Every row gives one point. The ring and each string are closed loops that go straight from each point to the next, and from the last back to the first. Before rounding, they use only three directions, however many columns there are. Count how often each string passes through the ring. Passing back the other way cancels.

Ring (10 x 4)
[[ 25   7 -38  -2]
 [ 38  -9 -35 -39]
 [ 33 -23 -28 -55]
 [ 15 -31 -24 -67]
 [-12 -16 -31 -59]
 [-33  -5 -33 -37]
 [-47  -6 -25 -12]
 [-46 -17  -9  23]
 [-27 -12 -13  29]
 [  1   1 -27  19]]
String (24 x 4)
[[-24 -22 -29 -74]
 [-31   4 -44 -57]
 [-47 -21 -20 -38]
 [-60  14 -41 -25]
 [-42  10 -36 -11]
 [-16  -3 -30 -15]
 [-47   9 -30  14]
 [-67 -21   0  42]
 [-48 -39   9  31]
 [-18 -14 -18   2]
 [-10  11 -34  14]
 [ -2  12 -30  37]
 [  9  -2 -23  27]
 [ 35  20 -43  18]
 [ 45  34 -59  -5]
 [ 47  28 -59 -21]
 [ 65   4 -47 -38]
 [ 20 -28 -19 -34]
 [ 13 -11 -31 -35]
 [ 26  -6 -40 -53]
 [ 38 -52 -17 -95]
 [ 17  -4 -43 -64]
 [ -3 -17 -26 -38]
 [-11 -34 -16 -51]]
Times through: 1

Ring (9 x 11)
[[ 19   5  24  -1  11 -20 -10  17  19   6 -23]
 [ 18  23  25  39  33 -25 -25  24  45  14 -21]
 [ 11  26  24  57  42 -13 -19  16  50  21  -3]
 [ 17  18  23  44  31  -2 -16   6  33  15   4]
 [ 29   5  22  12  11   5 -15  -1   7   3   0]
 [ 29 -19  19 -35 -15  16   7 -13 -26  -5   3]
 [ 12 -35  16 -58 -24  25  38 -23 -37   1  14]
 [  3 -34  16 -56 -20  19  45 -19 -29   7  12]
 [  9 -19  19 -36  -8   1  24  -3  -9   7  -4]]
String (28 x 11)
[[-19 -47  12 -56 -19  45  82 -40 -37  21  47]
 [-18 -60  10 -85 -35  48  93 -45 -55  15  44]
 [ 11 -42  16 -78 -33  19  45 -20 -44  -1   5]
 [ 37 -13  23 -44 -17 -10 -10   6 -18 -12 -27]
 [  0 -13  18 -10   6  12  29 -10   2  17  15]
 [-10 -21  17 -22   1  14  46 -13  -3  21  18]
 [ -2 -16  19 -27   0  -1  31  -2   1  15  -1]
 [-19 -14  17  -4  13  11  47 -10  13  29  21]
 [ 35  16  28   0  12 -44 -39  36  29  -4 -53]
 [ 42  23  29  13  17 -45 -52  38  34  -6 -54]
 [ 32  32  29  37  32 -46 -50  41  52   5 -47]
 [ -5  16  22  43  38 -11   5  12  46  28   3]
 [ -1  10  21  33  30  -3   8   5  35  24   7]
 [-14  24  21  71  53  -5   8   9  62  39  17]
 [ 20  49  28  92  61 -33 -51  35  78  21 -21]
 [ 37  38  28  59  39 -31 -57  31  52   5 -30]
 [ 10  42  25  95  61 -13 -32  19  70  28   4]
 [ 41  29  27  43  29 -22 -51  23  36   0 -25]
 [ 38  15  25  17  14 -15 -36  15  18  -3 -22]
 [  9   0  20  14  16   8   8  -4  13  15  12]
 [  4   0  18  26  21  22  16 -15  13  21  30]
 [ 47   6  24   5   3   4 -34   1  -3 -10  -9]
 [ 73   5  27 -20 -13 -11 -60  12 -17 -30 -39]
 [ 35  -4  23 -15  -3  -2 -15   2  -6  -6 -13]
 [  5 -11  18  -6   6  14  23 -11   0  14  15]
 [ 48 -13  23 -43 -21   0 -19   0 -27 -18 -22]
 [ 42 -16  22 -45 -20   1 -11  -2 -26 -15 -18]
 [ 15 -18  19 -29  -8  12  19 -11 -15   4   6]]
Times through: 3
String (24 x 11)
[[ 13  -9  19  -9   3  11  13  -8  -3   9   9]
 [  4 -24  16 -27  -7  28  38 -23 -19  12  26]
 [ 29 -12  21 -28 -10   4  -1  -3 -15  -4  -8]
 [ 46 -23  21 -62 -31   5  -8  -6 -40 -20 -20]
 [ 24 -48  16 -88 -44  32  39 -31 -63 -11  12]
 [ -5 -44  13 -57 -23  43  65 -38 -42  12  39]
 [ 26 -46  16 -82 -42  35  36 -32 -63 -11  15]
 [-11 -30  14 -25  -5  39  58 -32 -20  21  42]
 [ 19 -24  17 -31 -13  30  23 -25 -29   1  22]
 [  1 -10  18   1   9  19  27 -15   2  18  23]
 [ 36   7  24   5   8  -8 -26   9   8  -3 -16]
 [ 36  28  26  51  32 -12 -44  16  36   5 -12]
 [ -6  29  22  85  57   4  -3   4  60  36  25]
 [ -3   5  20  30  28   7  16  -3  27  25  18]
 [ -8   1  19  25  26  10  24  -6  25  28  22]
 [ 16   9  23  18  19  -7  -8   8  23  11  -6]
 [ 35  35  28  51  36 -35 -53  33  51   5 -34]
 [ 14  43  27  84  58 -29 -39  31  73  24 -15]
 [-13  15  20  56  44   4  16   1  47  36  23]
 [  6   4  21  20  21   3   8   0  21  18   9]
 [ 42  32  28  47  31 -25 -56  26  40   0 -29]
 [ 18  28  23  68  43   1 -25   7  44  18  10]
 [ 35  14  23  29  18   3 -28   2  15   2  -1]
 [ 22  -8  19  -2   3  20   5 -14  -8   5  15]]
Times through: 4

Ring (9 x 14)
[[  9  21   6   7  -1  -1  31  -3 -14 -22  29 -30  -2  48]
 [-18  10   0   5 -17  18  19  10 -12  -7  41 -55 -27  48]
 [-30  -6  -7   1 -22  30   8  16  -2   7  38 -51 -34  30]
 [-25 -25 -12  -6 -16  34  -5  18   8  18  21 -19 -28  -3]
 [-13 -37 -13 -12  -5  33 -19  18   9  25   4  15 -22 -33]
 [  4 -39 -10 -14   7  25 -25  16   4  24  -9  42 -13 -49]
 [ 26 -23  -2 -11  18   7 -11   4  -2   6 -13  53   6 -37]
 [ 39   1   4  -3  21  -8  14  -9  -6 -15  -6  39  21  -5]
 [ 32  19   8   4  13 -12  32 -12 -10 -27  12   4  18  30]]
String (25 x 14)
[[ -7 -69 -15 -25   9  43 -67  36  -3  54 -21  68 -39 -95]
 [ -3 -57 -11 -21   9  37 -59  33 -10  45 -15  58 -38 -78]
 [ 20 -50  -7 -21  22  22 -48  21  -8  32 -27  81 -15 -80]
 [ 45 -18   0 -10  28  -4  -1  -7   1  -4 -23  71  25 -39]
 [ 30   1   1  -2  14  -4  24 -11   5 -17   0  24  23   4]
 [ 33   5   2  -1  15  -7  26 -13   3 -20   0  24  25   8]
 [ 18  -1   1  -2   8   3  15  -3  -3 -10   7  11   7   7]
 [ 27   5   7  -1  14  -3  10  -1 -17 -13   7  16   3   9]
 [ 30  18  11   3  14 -10  19  -4 -25 -22  14   3   4  28]
 [  9   7   5   1   2   5  11   5 -19 -10  21 -12 -12  24]
 [ -1   9   5   2  -4   9   9  10 -23  -7  29 -27 -22  32]
 [-11  25   9   9 -13   8  20  11 -32 -15  48 -64 -33  66]
 [-17  10   3   5 -15  17  12  14 -21  -5  41 -53 -34  46]
 [-18  -2  -1   0 -13  22   3  16 -15   4  33 -38 -33  27]
 [-54  -1  -3   3 -35  41  -7  35 -26  16  60 -90 -73  51]
 [-27   7  -3   5 -23  23  22  11  -5  -5  45 -65 -29  51]
 [ -7   4  -4   3 -11  14  26   1   4  -9  28 -32  -6  33]
 [-10  -9  -5  -2  -8  20   5  10  -1   4  21 -17 -18  11]
 [-37 -25 -11  -6 -21  41 -16  28  -5  25  29 -34 -48   1]
 [-57 -42 -18 -11 -31  58 -32  40   1  42  32 -40 -66 -14]
 [-20 -26 -10  -8 -11  32 -12  19   2  19  17  -9 -30 -10]
 [  7  -8  -5  -3   1  11  17  -2  10  -5   9   4   6   4]
 [  7  -8  -4  -3   2  11  12   1   4  -3   9   5   1   3]
 [-10 -35 -10 -12  -2  31 -22  20   1  24   4  17 -25 -32]
 [-14 -60 -16 -21   1  43 -53  33   1  47 -11  46 -38 -74]]
Times through: 2
String (26 x 14)
[[ -2 -34  -8 -12   4  26 -26  20  -5  23  -1  28 -23 -37]
 [ 10 -11  -3  -5   5  11   5   3   0   0   6  14  -1  -5]
 [ 39  -7   0  -5  22  -6  14 -11   5 -12 -12  49  28 -16]
 [ 52  -5   5  -6  30 -13   9 -12  -4 -14 -19  64  30 -23]
 [ 39  -7   6  -7  25  -5  -4   0 -17  -6 -10  50   9 -20]
 [ 11  -7   0  -4   6   9   3   5  -8  -1   8  10  -6   0]
 [ 33  10   3   1  14 -10  33 -15   3 -25   4  17  27  17]
 [ 48  17   7   3  22 -20  39 -22   0 -33  -1  28  39  19]
 [ 54  10  11  -1  30 -20  18 -14 -14 -25  -9  48  29   0]
 [ 33  -6   4  -5  20  -2   1   0 -13  -6  -5  39   8 -13]
 [ 11  -8  -2  -4   5   9   6   3  -3  -2   7  11  -2  -1]
 [ 26   1   0  -1  11  -3  25 -11   7 -16   2  20  22   6]
 [ 34 -14  -3  -7  19  -1   9  -8   8  -6 -13  50  24 -24]
 [  3 -58 -12 -22  12  33 -52  27  -1  41 -21  67 -25 -81]
 [-18 -58 -15 -20  -1  44 -54  35  -3  47  -6  38 -44 -69]
 [ -9 -28  -8  -9  -3  28 -16  18  -2  19   8   8 -25 -21]
 [  5 -11  -6  -4   1  13  12   1   8  -2   9   6   2   0]
 [-16 -25  -9  -8  -9  30 -13  19  -1  19  15  -5 -29 -12]
 [ -4 -12  -7  -4  -4  18   7   6   5   3  14  -5  -9   3]
 [-12 -14 -11  -3 -11  23  13   5  15   4  17 -14  -7   6]
 [-41 -35 -18  -8 -25  46 -11  24  15  28  24 -28 -39  -9]
 [-41 -41 -16 -11 -22  49 -27  32   4  36  22 -20 -50 -21]
 [-15 -24  -9  -7  -8  29 -11  18  -1  17  15  -4 -27 -11]
 [  3 -15  -8  -5   0  16  10   2  11   2   7   8   1  -5]
 [ 13  -7  -4  -3   4   8  17  -4   9  -7   6  10  10   2]
 [ -2 -30  -9 -11   1  25 -18  16   1  19   1  22 -18 -30]]
Times through: 4

Ring (7 x 14)
[[ 10   2   9  -7 -14  -3   1  -9  -6  12   5  -9  11 -27]
 [ -8   6   7 -20   3  10 -10 -18 -16   6  17 -20   7 -42]
 [-23   7  -6 -16  18  20 -12 -15 -14  -3  21 -17   1 -24]
 [-22   0 -23   9  18  20   2   6   4 -11  12   3  -5  31]
 [-11  -4 -25  22   6  11  12  16  14  -8   2  13  -3  50]
 [ 12  -6 -12  26 -16  -8  20  17  20   3  -9  17   6  42]
 [ 20  -3   4  11 -24 -13  13   5   9  12  -6   5  12   4]]
String (24 x 14)
[[ 30  -3   7  21 -35 -27  22   8  21  15 -16  13  18  13]
 [ 28  -8   2  18 -31 -12  18  14  10  14 -10  11  10  17]
 [ 20  -6   2   8 -22  -4  10   8   1  12  -2   3   8   3]
 [ 23  -2  13  -3 -26  -9   6  -3  -4  17   0  -5  13 -24]
 [ 18   2  16  -9 -22 -11   2 -11  -6  17   2 -10  16 -37]
 [ 14  -1  10  -7 -17  -1   1  -6  -9  14   5  -9  10 -27]
 [  6  -3  -2   0  -9   6   3   2  -5   7   6  -4   4  -4]
 [  2   1  -1   1  -7   0   4  -3   1   5   4  -3   8  -4]
 [ 20   2  13   1 -25 -17   9  -7   5  16  -4  -3  17 -21]
 [ 29  -6   5  15 -32 -17  17   9  11  15 -10   9  13   9]
 [ 15  -6  -7  19 -18  -5  16  14  12   6  -6  12   6  28]
 [  4  -3 -10  14  -8   1  11   9   9   2   0   7   4  23]
 [ 11   1  -1  17 -18 -17  16   3  20   7  -9  10  14  16]
 [  4  -6 -21  33  -9  -5  22  21  26  -3  -9  22   3  61]
 [-12 -12 -42  40   9  20  20  36  22 -15  -1  27 -13  95]
 [-10  -4 -21  16   6  13   8  12   8  -6   5   8  -3  38]
 [ -7   1 -11   9   2   4   6   2   8  -2   5   3   4  17]
 [-13   2 -17  13   7   4   8   4  13  -6   4   6   3  28]
 [-23  -8 -40  27  19  27  11  25  13 -17   7  17 -14  75]
 [-13  -6 -28  21   9  18  10  18  10 -10   5  12  -7  53]
 [ -3   1  -7   6  -2   2   6   0   6   2   4   1   6   8]
 [  4   0  -9  19 -10  -9  15   7  19   2  -5  11   9  27]
 [ 14   0  -3  22 -20 -19  19   7  23   6 -11  14  14  25]
 [ 12   1   1  12 -17 -14  13   2  14   8  -6   6  13   9]]
Times through: 4
